Rows are points. Each copy is the shape, with its points in the same order, turned, moved and blurred by noise. Is it also mirrored, or only turned?

Shape, 6 rows:
[[ 13.2  14.5]
 [ 31.3 -23.6]
 [  1.3  11.1]
 [-13.0  29.7]
 [ 20.4 -25.3]
 [  9.1 -24.5]]
Copy 1 (6 x 2):
[[ 11.2  -1.7]
 [ 15.0  38.6]
 [ -0.1  -2.2]
 [-11.5 -24.0]
 [  6.7  39.8]
 [ -6.9  33.5]]
Copy 1 is: mirrored
Copy 2, 6 rows:
[[ 22.5   5.8]
 [ 12.5 -35.7]
 [ 11.8   9.7]
 [ 12.9  33.3]
 [  2.9 -31.2]
 [ -4.3 -22.9]]
Copy 2 is: only turned
Copy 3, 6 rows:
[[ 17.5   4.0]
 [ 26.2 -37.7]
 [  4.8   5.0]
 [ -3.2  28.4]
 [ 14.5 -34.5]
 [  5.8 -29.7]]
Copy 3 is: only turned
Copy 4:
[[-21.5  -0.4]
 [ -7.6 -40.3]
 [-10.9   5.9]
 [-13.2  29.6]
 [  0.4 -33.5]
 [  8.2 -24.3]]
Copy 4 is: mirrored

Shape (10 x 4):
[[  7.5  22.7 -50.5 -20.6]
 [  7.9   0.9  24.0  25.2]
 [  9.6  20.7   3.7  25.1]
 [-41.4  -8.6  -2.9 -12.8]
 [  9.1  -7.2 -15.7 -12.4]
 [ 10.2  19.9  31.2  16.1]
 [ 15.5  28.3  18.8  15.9]
 [  0.6  -9.0 -19.4 -16.2]
 [ 24.9 -17.4  28.4 -11.8]
 [  1.0  -4.7   8.3  28.6]]
Copy 1, 10 rows:
[[-20.5  24.7 -35.9  27.5]
 [-19.2  -2.8  42.5  -2.3]
 [-34.7  14.7  28.2  14.5]
 [-28.8 -21.7 -15.9 -21.0]
 [ -0.7   3.3 -10.8   9.5]
 [-25.0  16.3  40.4 -13.3]
 [-26.5  28.3  35.9   1.7]
 [ -2.9  -3.3 -17.9   8.3]
 [ 20.3   2.7  28.3 -12.4]
 [-25.1 -14.6  31.6   8.9]]
Copy 1 is: only turned
Copy 2 (10 x 4):
[[ 68.4  26.7   0.7   0.1]
 [-21.7   8.6  -3.6  21.0]
 [  5.9  17.3  -3.2  30.6]
 [ 24.5 -27.8  18.9 -12.4]
 [ 26.3  15.9 -11.0 -14.0]
 [-18.3  23.5  15.8  21.0]
 [ -4.2  28.7  13.6  29.9]
 [ 29.0   9.9  -4.9 -16.4]
 [-20.3  20.0  -0.6 -23.0]
 [ -8.3  -1.4  -9.8  18.0]]
Copy 2 is: mirrored

Shape, 10 rows:
[[-19.3  29.4  10.9   5.3   4.7 -39.3]
 [  5.9 -22.1 -19.0  32.9   6.4 -43.7]
 [-31.6  18.0  17.3 -27.7 -44.3   2.9]
 [ 11.1 -16.0 -21.9  26.8  -6.5 -17.0]
 [ 28.4 -16.7  15.7  10.3  18.0  23.6]
 [-34.7  34.5  12.0   9.6  -5.7   1.3]
 [ 23.9  11.6 -20.9  13.4  19.1 -22.6]
 [-16.6  -5.2 -18.3 -29.7  -2.6   6.8]
 [-17.7  -3.5  -6.3  31.8 -19.5 -27.0]
 [  2.3  11.2 -22.3 -13.0 -13.6 -11.9]]
Copy 1 (10 x 6):
[[-12.3   9.9  33.1  -0.2  15.1 -17.9]
 [ 34.0 -20.5  20.5  23.7  -4.8 -48.7]
 [-42.7   8.1  -1.9 -10.1 -31.8  14.4]
 [ 35.1 -10.6  -3.8  21.9  -8.7 -31.0]
 [ 23.3 -33.3 -15.9  40.4  11.0  19.9]
 [-27.8  23.5  -5.9  13.2  16.1  -6.6]
 [ 39.3  -5.0  12.4   7.7  17.5 -11.1]
 [ -3.5 -13.2 -23.3 -21.1  -3.5   2.1]
 [  1.4   2.8   6.7  19.7 -15.3 -34.9]
 [ 16.3   1.5   0.3 -18.4  -9.3  -5.6]]
Copy 1 is: only turned
Copy 2:
[[ -3.2   0.0  19.4  13.8 -40.1 -26.4]
 [-44.7  -0.3 -21.2  -7.8 -26.3 -12.2]
 [ 28.6 -27.2  42.4  29.5 -24.9  32.9]
 [-34.6  -4.9 -22.3  -1.3 -13.6   8.9]
 [ -1.5  19.3   0.3 -28.4  26.0  15.8]
 [  5.8   7.8  27.2  44.7  -7.1  -9.1]
 [ -7.7   9.1 -34.3 -12.9 -13.1 -12.6]
 [ 13.8 -43.2   1.5   0.3   0.9   7.3]
 [-32.7   0.3   0.5  27.1 -26.5   5.6]
 [ 15.9 -23.4 -16.1  13.1 -21.4   7.3]]
Copy 2 is: mirrored

Shape, 15 rows:
[[ -9.0   7.3 -14.9 -30.2  11.1  -4.0 -14.0   0.4   9.3]
 [ 22.4  28.8   5.6  -4.1  30.0   7.5  31.4  -8.3 -16.9]
 [-44.3 -23.9 -21.8 -32.9  11.8  23.6  21.5 -13.6  23.7]
 [ 17.6  26.6  15.0  -6.0 -20.5   1.3 -29.0 -24.5  25.7]
 [  6.8 -15.8 -30.1 -30.5 -32.6  17.1 -23.7  -3.8  12.0]
 [-32.9   7.7  24.8  34.4 -18.2  19.4 -18.7 -22.6 -19.0]
 [-19.4  28.7 -20.1 -12.4   5.6  -6.4  35.1 -10.2  12.8]
 [ 21.2 -34.5   5.9   0.2 -13.4 -31.6  26.8  41.9 -10.5]
 [ 14.8  19.6  19.9  -9.5 -22.5 -15.7  14.3 -22.8 -28.9]
 [ -9.8   3.6   4.5 -33.0  22.9  15.7  28.3  41.1  18.9]
 [ 23.1 -22.8  -1.9  -6.7 -27.2  -6.6 -31.7  -3.2  -4.9]
 [-15.7  31.3   9.2 -12.9 -32.4  16.8 -20.7  37.4 -14.1]
 [ 17.0   9.3  -4.6  18.3 -23.3 -22.7  36.8  -5.8 -12.8]
 [-13.4 -13.2  -3.7 -15.2  -0.3   8.1  10.8   0.1  -9.3]
 [-28.5  -3.5  23.8  16.9  19.5 -25.0   7.6   2.1  -4.3]]
Copy 1 (15 x 9):
[[  3.9   5.1 -19.6 -23.4  11.3  -6.9  -4.0  -4.2   1.5]
 [ 11.1  -8.5   8.1  23.9  29.9   5.2  25.0  22.9 -18.8]
 [ -7.8 -14.1  12.5 -20.5   7.9 -44.7   0.4 -28.6  24.2]
 [ 12.1  37.4  -8.9   8.0  -9.3  32.4 -12.0 -15.9   1.1]
 [ 23.8  -3.7 -12.0 -37.3 -34.2   2.6  -1.4 -26.3   7.3]
 [-36.5   8.0  14.4   3.9   7.7  31.6  12.3 -55.4 -29.5]
 [-11.0   6.8  -4.2  15.4   1.5 -42.3   8.8   2.3  -9.1]
 [-31.2 -47.6 -11.9 -12.3 -27.2  21.7   1.7  36.7  -2.9]
 [-11.3   4.3 -16.9  20.0  -5.2  26.6  43.4   0.2  -8.5]
 [-10.6  -4.2  26.2 -30.6  10.7 -25.1  -0.7  36.1   4.0]
 [  6.3 -13.6 -23.2 -21.4 -23.9  43.8  -5.4 -17.8  -1.0]
 [-22.0  31.0   7.2 -46.0 -14.0  14.2  15.6  -1.1 -34.6]
 [-16.6 -21.2 -10.7  31.9 -26.9   6.4  20.7  13.5 -21.7]
 [-10.3 -17.1   2.0 -17.6   6.3  -3.7  13.6  -7.8  -1.7]
 [-54.1 -13.7  -6.1   5.0  28.0   8.4  -6.1  -5.1  -9.4]]
Copy 1 is: mirrored
Copy 2:
[[  5.9  32.1   1.7 -18.7  17.6  -4.9  -2.4 -25.2   2.9]
 [ 29.3 -15.5 -43.8  -4.3   8.4   6.8  10.7 -11.5 -17.8]
 [-15.2  16.2  -2.4 -48.8   8.7  37.0 -13.6 -38.7  35.2]
 [ 34.9  18.0  17.0  -1.5 -16.5 -20.7 -32.7 -36.7 -25.4]
 [ 17.1  18.5  49.6 -36.8  19.2   6.1 -20.6 -19.9  -5.9]
 [-16.8 -12.0  23.3  32.7 -27.3  19.9 -12.4 -37.7 -19.4]
 [ 28.1  12.0 -14.7 -17.5  -7.6  17.3  21.7 -34.8  22.4]
 [ -1.3 -14.2  12.7 -25.8  -9.6 -23.9  16.3  46.6  14.4]
 [ 17.0 -22.5   4.2 -13.8 -18.9 -16.7  21.1 -26.1 -33.7]
 [  3.4  35.5 -32.5 -35.7  -3.5  21.4  -2.2  17.0  10.3]
 [  6.6  -2.2  44.3 -14.0   9.1 -25.9 -21.0  -4.0 -17.2]
 [  4.8  42.5  27.5   3.1 -15.6  19.8  12.8   2.9 -36.4]
 [ 33.1 -33.0  10.0  -5.7 -19.9  -7.4  26.3  -3.1   6.8]
 [ -9.8  -0.1   4.9 -25.0   3.1  12.5   1.0 -12.6   0.5]
 [-23.2  -0.7 -17.1  13.9 -19.9 -12.2   7.6 -14.9  15.7]]
Copy 2 is: mirrored
Copy 3:
[[  7.0   5.6   7.3   9.6  26.4 -28.3  -3.1  -3.0  -5.0]
 [  9.1  34.9  10.4 -22.6  37.9  15.5   9.6  29.2 -16.3]
 [-35.4  18.4 -19.3  19.5  32.7 -18.6  22.2 -29.1  11.6]
 [ 35.4   9.7  20.4   7.2 -16.0  -2.6 -16.7   8.4  23.0]
 [ 22.2 -10.4 -16.6 -10.6  -2.3 -31.6  11.0 -29.8  21.8]
 [ 18.6  18.4 -22.7  28.5 -20.6  31.8 -17.3 -11.3 -32.6]
 [ -7.8  37.8  -1.6  14.4  17.0 -18.2  26.3  26.0  -5.3]
 [-17.6 -40.9  -3.9 -38.6  -0.6   1.3  28.5  25.1 -29.6]
 [ 13.4  31.4  23.1 -26.8 -21.4   6.3  10.0   5.4 -25.9]
 [-11.5 -17.9  10.4  14.2  49.7   1.0  44.8   9.3  -2.0]
 [ 22.0 -23.1  -6.3 -25.0 -18.9 -15.3 -15.9  -9.0  -0.1]
 [ 53.1 -18.4   4.7  27.2   3.8  -4.9  32.8  -7.1 -30.4]
 [  4.6  19.9  -9.6 -27.2 -21.8   4.4  21.0  39.0 -19.9]
 [ -6.8   5.5  -8.2  -4.9  13.9  -3.9  14.3 -13.1 -17.9]
 [-25.3   0.6   1.8  13.8   4.7  12.1 -10.8  22.8 -39.3]]
Copy 3 is: mirrored

Shape:
[[  6.1  44.7 -11.3 -38.9  -7.0  13.6  13.2 -27.4  -3.9 -16.7   9.0]
 [ 21.3 -12.3  24.3   6.8   4.5  13.6 -18.6 -25.6   3.6  23.0 -13.0]
 [  9.0  -7.6 -20.0  31.3  10.2   6.8  12.1  31.2 -10.4  20.0  -8.1]
 [ -0.5  32.3  -0.2   5.1  20.6  31.5  -5.7  14.5   6.9   8.3  -9.8]
 [-14.2 -24.7   3.0 -20.3  38.7  -3.1  -1.1   4.0 -11.0  12.6 -31.1]
 [-13.4  34.4  28.0 -37.4  -6.9 -17.5 -16.7 -33.5  19.6  23.0  14.4]
 [-49.3  28.2  13.8  11.4  -1.4  -2.4 -21.6  25.5  -0.8  -0.1 -12.9]
 [ -1.3  -4.3 -22.0 -15.6 -24.9  -3.7 -25.3 -12.2  -3.7   8.2  16.3]
 [-17.7 -22.2  10.5   2.0  22.4  21.6  45.4  15.2  41.2 -19.9 -57.8]
 [ 35.5  10.3  16.6  -0.9  11.6  50.5 -13.4  -7.3   7.2   3.6  -6.8]
 [ 28.6 -13.1  -8.0  -4.3 -10.0   4.0   5.1  25.4  10.4 -16.3  -5.0]
 [ -7.6 -27.0  17.1  -6.9  -1.2  -2.5  15.5  29.1  -6.3  24.3 -16.6]
 [ 15.3 -14.1   5.2  -8.7  -7.4 -32.7 -31.8   6.4   9.0  44.3 -25.0]
 [ 20.5 -33.3  17.7  12.2  -7.5 -31.5 -46.0 -17.1  33.4  10.6  -3.3]
 [ 20.7  -2.6  -1.7 -26.2 -22.3 -25.5  27.1  26.9 -46.7   5.9   6.1]
 [ -2.8   5.9  11.4  11.4  22.6 -18.2  -3.9 -14.8 -23.6   3.2  18.0]
 [  1.9   3.1 -17.4  34.9 -22.1 -29.3 -12.8   4.7  -3.6  -3.3 -25.8]]
Copy 1 (17 x 11):
[[ -8.4   1.7  47.8 -28.8  -9.2  19.6  -8.3 -24.3   1.0  29.5 -12.7]
 [ 25.9  -1.8  20.7  13.5  14.3  -3.0 -11.7  27.7  13.2  12.3  33.4]
 [ -0.6   1.2 -29.9   6.3   1.7   0.1  22.8  35.1  -2.4  14.1  -9.6]
 [-19.4 -20.2   4.6 -21.1  27.4  20.0   8.3  24.0   9.8  15.4   5.6]
 [ 17.0   9.5   5.3 -27.3  31.1 -27.4  -9.7  24.4   5.3 -24.4 -10.2]
 [-19.5  -9.9  43.7  -4.1   2.2 -29.4 -47.0 -14.6  16.0  32.7  19.3]
 [-38.0 -50.8   9.7 -13.5  -0.2 -16.3 -14.8  25.9 -14.8  -6.4  -5.4]
 [ -1.0  11.6   1.7  -7.4 -20.2  -1.1 -28.0  -4.3 -20.5  18.6  18.6]
 [ 13.2 -26.9   4.4  -2.4  23.2 -15.4  51.9  -8.9  30.5 -51.2   0.4]
 [ 20.0  -7.7  21.7 -14.0  26.0  26.3  11.6  20.3   7.7  31.2  31.8]
 [ 32.4 -15.1 -15.1  -3.3  -1.8  -0.4  17.6 -12.0  -9.0  17.9   0.4]
 [ 18.0 -13.1 -12.6 -14.9  -2.7 -46.9  11.5  26.5   6.9   0.0  -2.4]
 [ 24.4 -11.1 -20.6  14.1   4.9 -24.2 -51.6  15.5  15.5  12.1   4.5]
 [ 22.5  -9.8 -13.5  48.3  12.5 -26.4 -41.8  -0.4  -8.9   8.2  31.9]
 [ 30.5  -2.2   0.5 -29.1 -29.2 -29.8  10.4   2.6 -15.2  45.7 -41.0]
 [ -7.1  10.4  24.7  11.8  14.6 -21.8 -12.5  20.7 -28.0  24.6 -15.2]
 [  0.8 -23.8 -17.5  30.8 -22.4  10.2 -14.3  14.9 -13.7  -0.4 -23.2]]
Copy 1 is: mirrored
Copy 2 (17 x 11):
[[  2.0  19.7  -5.7  -0.7   6.0  23.0 -15.4 -25.0  20.6 -37.2  29.9]
 [ 26.4  -5.0  20.3   3.9 -17.6   7.4   4.7 -24.7  13.2  10.6 -32.8]
 [ -4.4  -3.7   2.5  17.4  41.3  -7.7   7.7   2.2 -26.2  23.1 -21.9]
 [  7.6  17.7  31.1  -1.4  29.7  13.4 -11.5 -10.5  -5.3   7.4  11.8]
 [-39.4  14.3  16.2 -10.4   2.1 -19.4   1.0 -20.8  10.3  10.0 -29.1]
 [ 21.4  42.4  27.8  10.2 -28.6   2.7  27.7 -32.6  19.5 -42.1  12.5]
 [-15.6  42.7  31.2  11.3  -6.8  10.5   4.5   7.8 -39.6   6.2   8.4]
 [ 12.5  27.0 -15.1  33.7 -22.1 -13.1 -11.5  -3.9   2.8  -5.6  -4.6]
 [-47.9 -12.9  27.9 -39.0  19.9  24.0  10.1  43.5  -1.5 -12.2 -26.5]
 [ 33.9  -6.9  29.2 -14.6   4.3  18.1 -13.7 -17.2  20.2  21.8  -2.0]
 [ 13.0 -12.9 -15.2 -17.3  11.4 -12.4  -8.1  13.4 -10.6  -2.4  -8.7]
 [-11.3  17.4  -2.3 -11.6  -1.9  -8.4  30.4  -2.0  -8.7  21.7 -29.5]
 [ 20.6  33.0  14.8   5.0  -5.3 -26.1   2.5 -18.4  -8.1  -2.8 -60.2]
 [ 34.4  -6.8  31.8  17.6 -40.7 -38.5   7.3   0.2   1.8 -14.6 -50.3]
 [ -0.8   9.1 -55.5 -13.2   7.7 -21.4  14.0 -35.4 -22.3  -3.2  -2.0]
 [ -8.2  -8.8  17.6  26.8  -4.6 -15.0  10.6 -43.1 -12.4  -0.4   7.4]
 [  3.4   3.1   3.7  26.6  -4.2  -3.9 -14.9   1.3 -48.5 -21.3 -34.8]]
Copy 2 is: only turned
Copy 3 (17 x 11):
[[-25.0  30.8 -15.9 -25.1 -38.6  17.5 -18.2   4.8   9.6  18.8 -13.9]
 [ 24.8  -4.1   0.3  19.2 -27.1  -2.6  14.4 -26.9  30.5   3.3 -11.7]
 [ 10.3   0.2  13.6  25.7  36.7  -2.1  -0.3  21.1  16.8  14.6   4.6]
 [-28.3  -3.0   0.3   9.1   7.0  -8.8 -12.6  -9.4  21.1   2.8 -20.5]
 [  4.2  -2.9  14.2 -12.1  12.8  10.0  52.7   2.6  15.2 -12.5 -18.4]
 [-17.1  -6.8 -18.0 -30.3 -59.9 -15.6   4.7 -15.4  31.3  -5.5  16.4]
 [-34.0 -51.9  11.1 -11.3  -3.1 -16.5  -2.6   5.9  -6.5   0.0  -6.2]
 [  0.4  -4.7 -17.6  13.9 -34.0  23.5   3.8  15.6   3.2   0.2  26.4]
 [ 11.1 -31.8  10.9 -35.2  37.4  15.7  19.8   5.7  53.7  33.8 -54.4]
 [ -2.3  11.5   1.7  24.0 -12.1  18.6 -19.1 -35.7  35.5   4.5 -32.4]
 [ 27.4  -6.3   4.6  -8.3  15.2  29.9 -21.5  13.4  22.9   0.9  -4.5]
 [ 14.8 -19.7  33.5  -5.1   8.3   3.3  18.1  13.0  35.1   3.9   7.4]
 [ 32.8 -23.0  -0.3  14.0 -19.9 -18.6  13.4  17.3  33.1 -35.7  12.7]
 [ 55.9 -37.4 -25.6   7.7 -18.1  -2.4   4.8 -26.2  20.8 -24.9  17.0]
 [ 21.1  29.8  48.2 -15.4  -9.3  12.8 -12.1  39.8   1.0   4.4  26.4]
 [ 10.0   9.6   2.6  -9.5  -6.6 -12.9  12.9 -18.8 -15.0   8.6  14.8]
 [ 34.1 -27.8 -13.0   9.9   0.4 -15.8  -7.9  32.9 -15.1  14.5  -1.7]]
Copy 3 is: mirrored
Copy 4:
[[ 12.2  21.2   2.5   9.5  29.4 -12.4  52.6 -23.1   0.2  37.7   2.9]
 [  6.4   2.5 -32.6  -0.4 -26.7   7.7 -12.3 -12.3 -12.3  25.8 -11.5]
 [ 35.0 -16.6 -11.1  32.0 -17.1  -8.1  -1.2  27.9   4.5 -24.1  -2.9]
 [ 16.0  17.3 -18.1  20.9  -4.8  -3.3  26.8  36.2   4.1  19.5 -19.0]
 [  9.7 -21.4  19.9 -15.3 -14.6  19.2   5.4  13.6 -15.8   2.5 -33.3]
 [-18.7  12.9  -5.5 -15.2   5.1 -18.9  21.6  -1.8 -31.0  61.6  19.8]
 [-19.7  20.3   0.2  -0.3 -16.9 -22.9  33.9  48.3 -13.6  -8.4  -3.2]
 [  3.3  -5.6 -27.5 -12.6  21.7 -15.0  18.5 -11.5 -17.3  -2.6  19.9]
 [-12.3   6.6  39.0  19.3 -12.9   3.7 -18.9  17.0  50.0   4.8 -51.4]
 [ 32.7  30.6 -39.9   8.1 -10.0  10.7   4.7  -7.5  10.6  29.1 -23.2]
 [ 37.7  13.1  -3.2   1.3   7.9 -26.0  -9.8  -1.4  14.5 -10.4 -10.9]
 [ 17.6 -21.5  13.4 -14.8 -31.4  -8.6  -4.3  18.6  11.7  -5.8  -0.7]
 [  8.6 -36.4 -21.1 -19.2 -10.5 -27.2 -20.7  12.6 -32.2  16.4  -6.5]
 [ -9.5   6.2 -29.0 -14.8  -0.3 -18.2 -55.5  -7.4 -37.7   1.5  -2.8]
 [ 57.1 -16.5  26.5  -8.6 -14.1 -39.7  26.8 -14.6  -5.0 -11.4  23.0]
 [ 13.0  11.3   5.5  14.4 -16.5   6.8  13.4  -1.9 -42.0  -0.6  12.8]
 [ -4.9  -6.1 -15.0  27.1  -6.4 -45.4  -2.6   4.4 -20.8 -28.3  -9.4]]
Copy 4 is: only turned
